Each point is reached from the start by the listed moves, each made 0, 1 or 2 times, or once backwards (-1), plus a little noise. Say if it took an odd or an even number of moves. Then give how often each move was made.
(in the rows, 128 means zero)

Moves:
(1): [137 102 127]
(2): [125 121  82]
Start: [129 126 139]
Points:
[115 135  49] -> odd (-1, 2)
[127 127 139] -> even (0, 0)
[149  81 181] -> odd (2, -1)

Moves:
(1): [128  89 119 133 113 141 102]
(2): [165 130 108 126 125 130 121]
(3): [123 142 143 110 131 126  95]
(4): [123 131 123 152 137 128 124]
Start: [117 113 154 135 121 110 119]
Points:
[181  47  86 189 101 141  46] -> even (2, 2, 0, 2)
[164  59 114 131  88 128 124] -> even (1, 1, -1, -1)
[116  62 125 182 111 125 126] -> odd (1, 0, -1, 1)

Moves:
(1): [147 129 157 123 112 138 142 133]
(2): [124 146 141 120 136 127 125 138]
(3): [152 118 126 132 145 127 114 137]
(4): [133 131 121 117 127 127 117 106]
(5): [138 137 117 116 141 138 153 145]
(6): [136 134 129 132 138 150 129 130]
(7): [133 130 119 156 130 117 137 130]
(8): [119 138 113 118 111 129 122 141]
Start: [116 131 127 121 145 133 132 125]
Points:
[202 155 184 108 216 169 143 174] -> even (1, 2, 2, 0, 1, 1, 0, -1)
[163 164 205  81 125 176  92 205] -> even (2, 2, 2, -1, -1, 1, -1, 2)
[198 145 133  70 235 181 137 151] -> odd (0, 1, 2, 1, 2, 1, -1, -1)
[194 119 159 131 167 173  82 113] -> odd (1, 0, 2, 1, -1, 2, 0, 0)
[155 102 125 128 159 179  79 154] -> odd (0, -1, 2, -1, -1, 2, -1, 1)

Moves:
(1): [128 125 115 126 113 136 138 121 131 132 135  99]
(2): [133 122 125 125 124 116 114 123 146 116 117 133]
(3): [126 121 118 131 122 138 123 128 118 129 123 133]
(4): [150 109 136 120 119 126 141 125 121 142 128 133]
(5): [138 122 136 138 146 143 132  99 130  97 132 131]
(6): [130 131 133  87 149 115 133 123 126  99 117 143]
(7): [144 126 145 135 133 136 123 136 120 133 125 124]
(8): [127 128 125 128 124 125 132  98 119 124 120 121]
(9): [124 119 109 132 143 133 130 125 128 132 125 125]
(10): [129 126 140 125 130 122 112 136 123 150 150 123]
(11): [127 157 123 134 131 133 116 139 132 140 148 137]
Start: [115 122 115 121 133 131 140 137 127 126 139 138]
Points:
[114 160  66  75 124 111  91 193 176 167 184 120] -> odd (2, 2, 0, 0, -1, 1, 0, -1, 1, 1, 2)
[146  68 108  56 151  79 138 100 104 162 109 167] -> odd (-1, 1, 0, 2, -1, 1, 0, 2, 2, 1, 0)
[108  90  87  42 144 143 194  78  79  49  76 132] -> odd (1, -1, 2, 0, 0, 2, 0, 1, 0, -1, -1)
[ 68 117  36  90 139 158 140 158  92 166 155  82] -> odd (2, -1, 2, -1, -1, 1, 0, 0, 2, 1, 0)
[129 164  70  63 191 136 150  68 151  31 124 160] -> even (1, 1, 0, 0, 1, 2, 0, 1, 1, -1, 2)
[176 116 121  74 238 129  98  36 123  47 130 212] -> odd (-1, 2, 1, 1, 2, 2, 1, 2, 2, 1, 2)
[121 127  89 124 118 139  93 206 136 197 171 120] -> odd (1, 1, 1, 0, -1, 0, 1, -1, 1, 1, 1)

Moves:
(1): [114 126 104 149 143 114 143 128 138 124 126 142 135 127]
(2): [114 135 127 126 121 130 138 128 138 127 132 110 129 136]
(3): [132 122 141 138 133 132 125 130 125 128 142 128 141 128]
(4): [126 121 103 124 127 142 117 124 142 142 132 121 117 137]
(5): [122 135 126 123 163 129 109 140 118 136  95 130 123 119]
(6): [133 135 109 107 134 120 135 145 118 136 140 127 133 115]
(7): [105 141 127 115 122 130 112 133 116 134 147 143 128 149]
(8): [126 137 120 141 125 102 123 137 133 134 141 113 108 120]
(9): [123 119 122 133 153 109 108 116 121 133 133 113 140 147]
(10): [141 125 130 131 120 116 128 125 141 141 123 125 147 148]
(11): [151 124 133 115 143 126 133 131 137 116 128 134 122 138]
(12): [117 130 126 110 122 118 101 135 144 113 125 120 143 113]
(13): [134 129 113 161 121 137 107 133 119 109 130 119 128 122]
(14): [105 113 126 129 119 132 136 141 138 116 114 148 131 139]
Start: [107 137 135 132 127 127 125 130 119 119 123 133 136 108]
Points:
[ 66 136 190  44  72 100 142 181 214  93  12 119 188 107] -> odd (-1, 2, -1, -1, 1, 0, -1, 0, -1, 2, 0, 2, -1, 2)
[121 117  72 179 240 134  27 125  81 162  83  50  67 106] -> even (-1, 0, 0, 2, 2, 0, -1, 1, 2, -1, 0, -1, 1, 0)
[ 13 130  65 221 172 153  69 188  90  68  37 171 126  67] -> odd (1, 0, 0, 0, 2, 0, 0, 0, 0, -1, -1, 0, 2, 2)
[139 106  67 125  89 189 163 138 142 103 146  99  69 121] -> odd (-1, 1, -1, 2, -1, 1, -1, 0, 0, -1, 1, -1, 1, 1)
[216 138 149 231 126  31 161 130 174  92 197  65 170 121] -> odd (1, 1, 2, -1, -1, 0, -1, 2, 0, 2, 2, 0, 1, -1)

Moves:
(1): [133 127 129 126 127 120 130 133 128 126 138 123 134 132 113 125 134 135
 133 120 131 127 129]
(2): [138 119 128 130 130 131 125 126 129 129 115 125 121 126 120 114 128 129
 137 116 124 129 129]
(3): [117 132 132 119 138 118 145 123 133 129 125 134 126 120 129 120 130 118
 138 136 128 131 133]
(4): [134 130 120 129 132 128 130 132 117 124 123 133 130 135 115 126 125 129
 127 127 135 123 135]
(5): [112 129 126 121 132 114 109 131 136 121 143 132 119 120 136 117 132 129
 123 140 127 131 127]
(6): [127 134 139 119 132 123 118 123 123 125 130 127 126 128 148 134 131 135
 129 121 114 134 126]
(7): [126 131 140 134 132 129 141 141 128 117 126 134 125 130 122 129 128 121
 129 117 119 129 133]
(8): [121 122 119 130 123 133 142 125 134 126 142 135 123 122 127 120 141 125
 129 130 129 122 132]
(9): [119 122 142 123 131 125 133 120 124 131 130 132 127 114 135 126 126 131
 129 125 130 117 136]
(10): [130 140 138 125 126 143 129 115 133 126 123 125 138 113 106 130 138 127
 117 133 130 133 137]
(11): [127 109 129 132 115 128 124 129 124 121 131 139 128 128 126 121 136 133
 127 128 138 135 127]
(12): [130 117 136 131 117 130 126 125 120 129 148 130 123 129 124 106 131 130
 137 134 131 116 119]
(13): [131 140 125 127 126 136 124 123 128 122 124 124 124 131 135 127 128 136
 130 129 132 130 120]
(14): [144 132 126 122 122 126 124 128 126 120 124 129 131 131 135 123 136 126
 135 122 125 125 132]
(15): [138 134 138 133 143 140 117 137 125 138 127 122 118 125 130 120 121 123
 121 121 125 143 138]
(16): [134 135 122 123 123 135 132 126 124 137 130 118 134 130 129 123 133 136
 126 138 121 124 123]
(17): [139 127 125 130 130 131 122 128 121 132 119 131 140 134 133 129 118 133
 132 121 129 126 129]
(18): [127 121 124 130 120 125 135 126 126 122 129 121 128 133 125 121 122 135
 141 125 130 126 133]
(19): [130 122 131 139 127 121 126 123 129 132 129 132 134 132 128 121 134 147
 128 141 127 137 121]
(20): [114 109 142 124 125 122 126 131 130 123 130 140 126 142 117 131 139 117
 148 148 139 117 123]
Start: [134 123 122 119 132 122 121 122 120 132 132 126 129 128 126 132 126 119
 132 135 138 137 128]
Points:
[124  59 138 114 101  72 177 106 112  99 183 168 156 110 123  80 166 148
 189 115 165 109 183] -> odd (2, -1, 1, 0, 0, 0, 0, 2, 2, 0, 1, 0, -1, 2, 0, -1, 1, 2, 1, 0)
[ 96 118  88  99 111  79 169 113 125  63 220 137  83 114  98   7 169 139
 186 145 132 116 130] -> odd (1, 1, 2, 2, 2, 1, 1, 2, -1, 0, 0, 2, 1, 0, -1, 0, -1, 2, 0, -1)
[162 131  90 117  90 158 185  94 115 100 135 129 154  97 121  89 120 110
 163  91 134  65 172] -> even (-1, 0, 0, 0, 0, -1, 1, 2, 1, 1, -1, 1, 0, 2, -1, 0, 2, 2, -1, -1)
[162 155  97 122 128 115 177  83 107 177 132  99 173 146 166  95 109 202
 172 160 115 132  67] -> odd (1, 0, 2, -1, -1, 0, 0, 0, 0, -1, -1, 1, 2, -1, -1, 2, 2, 0, 2, -1)
[122  86  85 135 115 137 191 121 134 135  97 160 117 158 117 113 169 124
 167 169 127 138  89] -> even (-1, 2, 1, 0, -1, 0, 1, 2, -1, -1, 1, -1, 1, -1, -1, 2, 0, -1, 1, 1)
